Each wall is flat, endless, passes through zero and stands at right angles to its row. A trip goes straight from one point to another. Which walls does it cross, in order?
In the rows, zero is written as 128.

Walls:
(1): [156 149]
(2): [135 111]
(3): [154 135]
(4): [146 128]
(5): [113 109]
(6): [136 150]
(7): [137 184]
(8): [ 90 116]
(9): [199  93]
Trips:
[139  99] to [158 129] -> 1, 5, 6, 7
[105 188] to [ 65 143] -> 1, 5, 6
[105  87] to [ 78 151] -> 2, 7, 6
[ 99 174] to [153 116] -> 8, 3, 4, 9, 2, 7, 6

Walls:
(1): [108 118  95 172 153  89  95 105  82  93 109]
(2): [ 65 161 130 155  80 151 164 104 149 151 158]
(3): [ 91 128 167 108 153 138  87 175 144 177  96]
(4): [120 164 161 139  98 110 102 137 177  99 136]
(5): [123 131 138 122  93 142 188 155 157 118 108]
(6): [116 104 140 127 114  94 138  94 132 118  80]
(7): [124 131 143  73 118  87 128 142 133 117  95]
Trips:
[124 166 128 107 172 105 121 145 154 135 145] to [118 126 173  78 164 109  85 128 160  99  97] -> 6
[118 246 126  91 103 165 141 156 154 134 142] to [155 164 176 114 123  84  93 136 151 135 130] -> 2, 5, 6
[114  88 129  93 104 138  84 153 150 111  69] to [ 81 145  82 116 102  96 158  96 135  91 176] -> 1, 2, 3
[137  94  89 114 108 134 118 105 139 128 136] to [114 174  89 158 216 122 134 115 104 175 141] -> 6, 2, 3

Walls:
(1): [ 98 128 128 174 119 125 129 117 154 121 167 191 103 125 132 144 104 169
 108 138 108 130 153 128 140  98 170 122 119 102  90 126]
(2): [166 140 141  97  96 129 116 116 160  96  88 103 133 117 175 114 150 114
 149 100 114 125 127 143 163 103 127 148 158 133 163 156]
(3): [105 145  91 103  66 142 142 148 100 110  95 118 152 124  92 127 141 127
 107 108 122 128 127  94 128 122 141 118 127 109  71 176]
(4): [202  91 102 115 107 126 120 132 143 129 122 117 154 163 157  79  44  62
 126 125 109 125 137 130 203 148 109 109 110 127 161 139]
(5): [125 105 130 155  81 152 142  91 107 100 102 134 130 106 135  73  92 131
 160  83 126 140 112 171 161 111 146 134 105 146  87 110]
(6): [149 121 172 103 138 144 156 162 166 105 102 123 132  86 151 132  90 107
 167 119 108 117 123 120 126 127 109  86 122 101 160  99]
(7): [102 129 174 166 114 190 110 129 143 147 120  74  96 128 160  89  87 139
 156 145 155 101 142 123 129 124 126 152 108 171 175  83]
(8): [131 125 125 167 121 112 144 147 181  91 143 121 100 125 161 144 131 130
 170 119  90 174 116 119  77 122 109  98  66 145 126 156]
(9): [ 82 172  82 111  78 160 132  89 134 112 177 159 128  95 115 134 139 110
 131 113 109 153  83 147  98 168 159 107  55 147 173 131]
(10): [121 145 155 113 112 147 122 145  78 138 147 178 125  88 156 148 129 148
 131 116 148 125 121 127 128 158 147 154 160 138 159 124]
Trips:
[126 158 156 124 132  55 115 117  68 158  93 142 109 146 119 120 199 104
 137 104 124  92 115 127 107  97  85 119 157 146 155 170] to [172 150 137 130 108 110 190 119 134 125 156 147 110 163 146 150  93 135
 113  68 150 131 101 123  35 178  89 159 132 128 128 142] -> 8, 3, 9, 2, 6
[125 190 178 104  67 165 144 179 174 147 142 154 127  45 117  97 132 150
 107 129 118 133 128  97 139 152 121 120 166 158  98  94] to [ 64 136  71 158 184 146  88 156 129 142 128 109  78  88 162 128  94 145
 105  76  79 149 134 197 151 120 146  90 144  77 157 128] -> 8, 3, 2
[110 135 105 143 154  70 140 166 135 135 107 131  33 154 141 175 121  83
 120 158 120 105 144 160 167 139 161 136 114 141  96 190] to [144 120 145 175 150  99 129 112 165  97 142  90 169 103 145 150 142 115
 107 110 126 128 127 124 145 121 126 165 111  98 117 108] -> 3, 2, 6, 5

Walls:
(1): [124  87 133 134 101 160 152 146 122 113 121 104  85 115 120 154 153 166
 137 123  93 168 160 144 146 148 114  44 194 111  95 138 174 163 117 120
 126 112 125 148 129 130  96 133 160 183 101 178]
(2): [135 133 112 123 127 116 120 116 107 160 131 137 146 138 171  75 160 190
 134 132 189 116 117 134  77 108 165  85 149 128 119 108 169 161 160  95
 197 142 111 117 125 121 181 108 150 158 124 160]
(3): [120 171 114 146 109 187 163 167 123 159 129 167  97  95 127 110 147 200
 122 111  84 159  70 158 128  98 118 119 136  94  93 148  82 102  74 151
 153 133 122  71 144 177 102 100 118 114 160 145]
(4): [135 112 113 165 108 110 125 122  84 134 132 151 147 199 120 128 115 119
 104 206 113 152 141 137  79 114 104 144 137 129 131  94 109 167  77  76
 131 178 145  98 135 163 133 158 126 111 148 123]
(5): [120  92 164 186 207  35 150 106 119 181 102 119 182  79 132 158 131 135
 116 116 137 136 115  93 129 166 115  52 101 109 147  89 119 108 129 166
 137 107 148 154 180 108 143 125 175 189 115 110]
(6): [128 162 133 140  82 161 165  84 115 120 127 162 102 105 112 164 129 120
 129 113 176 179  78 176 103 109 136 120 135 172 188 139  92 101 114 146
 126 154  92 145 165 152 135 137 143  77 144 153]
(7): [128 133 113 106  82 122 118 105 108 153 169  72 120 103  81  89  93 124
 146 144 174 113 173 151 146 121 122 105 121 172 120 139 165 124 130 155
 116  68 123 142 195 170 138  86 116 159 112 130]
(8): [139 165  98 134 151 146 132  55 150  75 118 114 148 174 167 147 158 154
 140 194 157  82 130 119 144 137  96 146 104 157 138 174 100  89 114 145
 139 199 111 172  98 130 110 102 159  75 126 134]
(9): [155 169 142 117 136 112 131 159 201 106 143  86 112 181 101 104 102 145
 161 133 128 126 142 154 116 148  88 103 131 133 135 118 150 204  64 126
  89 128 176  66  82 159 200 133 126 158  88 101]
(10): [154 113 133 149 100  95  59  93 135 104 157 160 143 120 177 143 138 154
 104 124 152 104 123 101 154 121 140 137 163 158  99 123 148 137 156  93
 129  38 122  85 126  99 119  97 110 150 101 157]
(11): [158 176 141 135 124 126 153 167 165 120 123  86 189 133 152 144 100 137
 149 133 114 146 113 118 145 111 144 135 116 143 166 215 113 123 120 113
 132 144 149 154 109 105 123 119 141 131 129  94]
Trips:
[109 119 177 129 101 163 185 155 106 151 174 159  72 130 116  97 180 158
 159 139 100 139 120 160 125  97 163  81 132 129 135 208 154 127 131 108
 180 125 145 155 129 161 118 162 124 112 149 153] to [173  65 119 114 162 213 172 125 116  93 121  97 122 136 138 106 197 123
  94 130 157 128 157 111 152 154 197  88  42 146  77  96 128 144 142 114
 160 129 159 146  91 114 122 140 126 153 180 173] -> 7, 11, 6, 8, 3
[138 162 162  96 104  87 143 155 130 108 161 129 151 121 131  66 134 124
 134 162 121 150 146 149 175 138 132 116 139 111 103 120 128 127 121 130
 133 173 109 111 126 186 107 165 150 139 165 151] to [134 162 142 151 164  96 165 134 135 196 139 149 127 161 157  91  77 143
 145  99 147 159 174 146 114 112 127 131 188 169  65 113 115 118  53 146
 169 144  80 116 117  93 139  97 150 152  79 128] -> 5, 10
[165 138 142 157 153 170 135 129  90 161 132 142 128 121 170 116 178 148
 126 135 154  89 150 148 100 121  87 152 160 157  86  90 132 134  88 124
 138 198 163 134 151 139  94  98 191 120 127 135] to [112 171 113 174 120 143 110  90  73 143  99 118 107 123 148 122 120 132
 147 126 152 138  95 137 134 160 152 122 179 125 120 116  89 181 126 119
 109 100 126  57 106 123 131 125 102 122  98 142] -> 5, 10, 9, 8
[142  97 100 178 146 134 178 106 140  63 126 190 112 110 171 149 143 176
 108 125  79  78 150 130 127 165  57 115 169 118 108  77 140 107 135 143
  73 113  93 158 121 127 157 157 153 194 158 136] to [184 162 118 137 113 134 103 108  83 111 103 119 126 162  97 111 103 113
 151  99 147 101 111 103 103 130 133 121 137 139 161 122 161 126 113 112
 148 136 119 164 153 128 135 146 140 171  64 143] -> 3, 9, 2, 4, 7, 6, 11
